Rows are points. Each copy is the shape, with its points in the same order, turned, moved and blurred by noise. Say if it was mirrored as well.

Shape (6 x 2)
[[ 20  44]
 [ 23 -17]
 [-50  41]
 [-38  47]
 [-45 -15]
 [ 18 -23]]
Copy 1 (6 x 2)
[[ 59   0]
 [  5  27]
 [ 31 -64]
 [ 44 -57]
 [-24 -32]
 [  0  32]]
Copy 1 is: mirrored
Copy 2 (6 x 2)
[[ 38   0]
 [-18  11]
 [ 23 -71]
 [ 27 -62]
 [-30 -54]
 [-28   8]]
Copy 2 is: mirrored

Shape (10 x 4)
[[  16   -3   78   38]
 [  21  -22  -24   49]
 [ -16   20  -24   46]
 [ -73  -25   28   23]
 [  16    3  -16   17]
 [  18   10  -24  -64]
 [  13    2   -5   -4]
 [  -1   -5  -28 -119]
 [ -46    9  -25   47]
 [  26  -23  -25   40]]
Copy 1 (10 x 4)
[[-56  31 -51  44]
 [-49 -17   4 -29]
 [-28  27  32 -19]
 [-34   9  49  68]
 [-15  -1  -3 -16]
 [ 65 -22 -18  -5]
 [  4  -3 -12  -2]
 [108 -51 -12  23]
 [-28  27  56  -2]
 [-41 -20   0 -29]]
Copy 1 is: only turned
Copy 2 (10 x 4)
[[-26  22  40 -55]
 [-42 -18  -6  29]
 [ -1 -18  28  41]
 [ 32  63   6  15]
 [ -6 -36  -1  13]
 [ 48 -62 -48 -16]
 [  7 -31 -10  -8]
 [ 84 -57 -85 -27]
 [ 13   6  25  58]
 [-41 -27 -11  23]]
Copy 2 is: only turned
Copy 3 (10 x 4)
[[ 92  21   7  -3]
 [  5 -41  20 -14]
 [ -4  12  42  16]
 [ 13  27  61 -47]
 [  2   1 -15   3]
 [-29  30 -63 -27]
 [ -8  -1 -15 -15]
 [-56  55 -96 -72]
 [-24   5  70  -3]
 [  6 -42  10 -16]]
Copy 3 is: only turned

Shape (12 x 6)
[[  2   5  -1 -28  -3  -8]
 [ -1  -9  21 -10 -27 -27]
 [  3 -18   7  21  11   1]
 [ 25 -20  11 -42 -17   3]
 [-25 -15  -4  19  -1 121]
 [-19  31   3   6  -9 -21]
 [-19  28   3  17   9 -11]
 [ 46   2 -21  -6  -5 -25]
 [ -6 -16  21  10   6 -12]
 [-12 -21  18 -34  12 -24]
 [ 14 -14 -38  11 -13 -13]
 [-20 -20 -14  18   5 -27]]
Copy 1 (12 x 6)
[[  6  13   6  -2  20  -1]
 [-33  -6  20  -2  23   7]
 [-14  -8  22  31 -15   7]
 [  5   6  47  -2  38  -1]
 [ 79 -90  42  41  -4 -28]
 [-16  -9 -17 -21 -15  -1]
 [ -8 -11 -14  -2 -26  -9]
 [  9  35  37 -18  -7  28]
 [-26   1  17  22  -5  -3]
 [-21  20   0  27  28 -12]
 [ 12   4  25   7 -12  49]
 [-10  -2   0  32 -12  24]]
Copy 1 is: mirrored
Copy 2 (12 x 6)
[[-11  25  10  10   1   6]
 [-28  49 -19  -7   4   8]
 [  0  -2 -29  -8   1  16]
 [ -8  51  10   9  -6  42]
 [ 80 -13  21 -83 -51  36]
 [-27  16   0 -11  -4 -30]
 [-18  -9  -8 -15  -4 -29]
 [-12  22 -19  42 -22   3]
 [-12  19 -20 -14  15  11]
 [-15  35   6   9  36  14]
 [ 20  30 -32  17 -20  -8]
 [  9  22 -34  -4  21 -19]]
Copy 2 is: mirrored

Shape (14 x 8)
[[-27 -39 -60 -44 -37 -42 -13  39]
 [ 36  52   6   4 -35 -15   5  55]
 [ 17  -1  59 -46 -16 -14  38 -21]
 [  6 -52   3  -6 -53  -7   5  -6]
 [-17  -3  27  41 -40 -76  15   8]
 [  4 -26  60  48  -4  38  48 -68]
 [ 22  15 -46  15 -71  11 -30  54]
 [-60   0  12  -6  -8   7 -40  66]
 [ 44   3   3  16 -33   9 -60  -3]
 [ 22 -25  28 -14 -69 -47 -12  29]
 [-16  45  -8  36  31 -39 -15  54]
 [-39   4  -7 -33 -13  50   0 -84]
 [ 16 -36  19   9  -2 -58  11  -6]
 [ 62  49 -39 -61  60  19  26  -5]]
Copy 1 (14 x 8)
[[-64  11  -7 -10  38  49  81  20]
 [-31 -37 -39  64  -1   4  -4   8]
 [ 13 -24 -11 -18  19   5 -27  87]
 [-40  38   1 -17  10  -7  21  49]
 [-11  31  24  76  44  11   8  59]
 [ 35  31  64 -21 -29 -38 -46  51]
 [-80  12 -31  32 -13   7  27 -28]
 [-21 -13  11   9  76   3  29 -42]
 [ -1  42 -54   9 -10   8  -7 -14]
 [-45  20 -42  25  49  -6   8  57]
 [ 21 -28  11  79  18  32  39 -26]
 [ -3  14  37 -80  -8  57 -43   9]
 [ 24  26   2  28  17   6  38  73]
 [ 36 -82 -43 -22 -60  56  28  24]]
Copy 1 is: only turned
Copy 2 (14 x 8)
[[ 34 -57   1 -35  14 -20   3  65]
 [  9 -28  17  21  50  33 -44 -35]
 [ 16  39  79   6  -4 -43 -10 -34]
 [ 17 -27  41 -31 -33 -11  25  -2]
 [-22  -9 -23 -22  10 -39   4 -54]
 [-39  48  58  47 -61 -11  58 -47]
 [ 22 -85  -8  10  -1  50 -12  -6]
 [ 67 -52 -12  34  37 -29  38   3]
 [ 54 -21   5  15 -45  40 -10 -38]
 [ 34 -37  32 -45   8 -19  -5 -38]
 [ 28   3 -61  33  51   5  -9 -15]
 [ 13   0  41  80 -82 -45   9  28]
 [ 10  28   3 -40  -7 -26   7 -18]
 [ 28  65  47  59  13  51 -59  61]]
Copy 2 is: mirrored

Shape (14 x 11)
[[ 19 -41 -55 -40  14  27  -7 -51 -17  43  -1]
 [-47  33  12  34 -24  52  51 -69  -4 -26   2]
 [-21  -4  21  -3  49   9 -67 -35  -2 -24   2]
 [-51  52 -52 -27   4 -28  36 -23  58  37  21]
 [-24  88 -14  17   7 -25  54 -10   9 -43 -67]
 [ 29  11  11 -20   6 -18  51  17  16  78 -27]
 [ 76  50  -9 -31  15  -8  40  -8  21 -11  -3]
 [ 89  17   5   8   4   0  32 -33 -12  43   9]
 [ 37  63  16  29 -32 -21 -36 -22  17  74 -54]
 [ 18  58 -44 -53   1 -12  30 -15 -17   6  51]
 [ 13 -19 -26 -14 -17 -13 -18   5  63 -20  35]
 [ 50 -37  14  -9  19 -30 -36 -26 -55 -24  28]
 [ 20  41  54 -74  -8 -39  10  -3  14 -23  12]
 [-20 -14 -28 -39  24 -11   9  91  16  29 -19]]
Copy 1 (14 x 11)
[[ 14 -17  42  71   7  46  52 -66 -14  -6  20]
 [ 63 -21  -2 -22  26 -37   6 -32 -82  56 -35]
 [ 39  -2  37  10 -28  17 -37 -28  46  42  -6]
 [-23  74   8   9  31  60  -9 -55 -84  33 -16]
 [ 15  89 -54  14   8 -46  -5  -3 -37  29 -49]
 [-20  22 -47  43  25  10  -6 -68 -42 -16  56]
 [-26  32  -3  70 -28 -40  -5 -12 -62 -17  11]
 [-44 -20  -7  62   1 -49   4 -61 -41  -7  30]
 [-84  15 -38 -21  -9 -15  49 -42   6  35  32]
 [-28  17  13  93 -18  25  -7 -24 -81  46 -21]
 [-18   8  53   1  16  43 -30  22 -37 -25   9]
 [  5 -41  49  81   0 -17 -28   3  39  20  18]
 [ -1  55  17  54 -21 -12 -29  31 -45  49  58]
 [  6  37 -59  48  12  91 -38   0 -18 -31  18]]
Copy 1 is: mirrored
Copy 2 (14 x 11)
[[ -3  -6  36 -29 -12 -32 -38 -63  36  43 -36]
 [-47 -14 -21  17 -75 -61  -1  59  48  27 -19]
 [-23 -48 -18  31  24   9 -57   4  29   0 -55]
 [-57  44 -53 -54   5 -26 -55  -6  79  -2  28]
 [-54 -56 -48 -36  -8 -59 -26  71  18 -24  73]
 [  3  18  15 -93  21  -3  17  25  21  17  23]
 [-46  -3   3 -21  56 -43  18   2  -9  -7  32]
 [-10  11  32 -19  23 -16  42   2 -24  57  21]
 [-27 -10 -59 -87  20  -5  -9  13 -48  73   1]
 [-32   8 -30  -4  31 -32  18 -53  68   2  37]
 [-22  51 -31  -4   1 -21 -45 -22 -13 -53 -17]
 [ 39 -32  11  54  35  -5 -19 -32 -16  13  -6]
 [  8  16 -52  -1  90 -34   1  32  23 -24   1]
 [ 15  -2  -6 -78   0  36 -24 -12  30 -74  11]]
Copy 2 is: mirrored
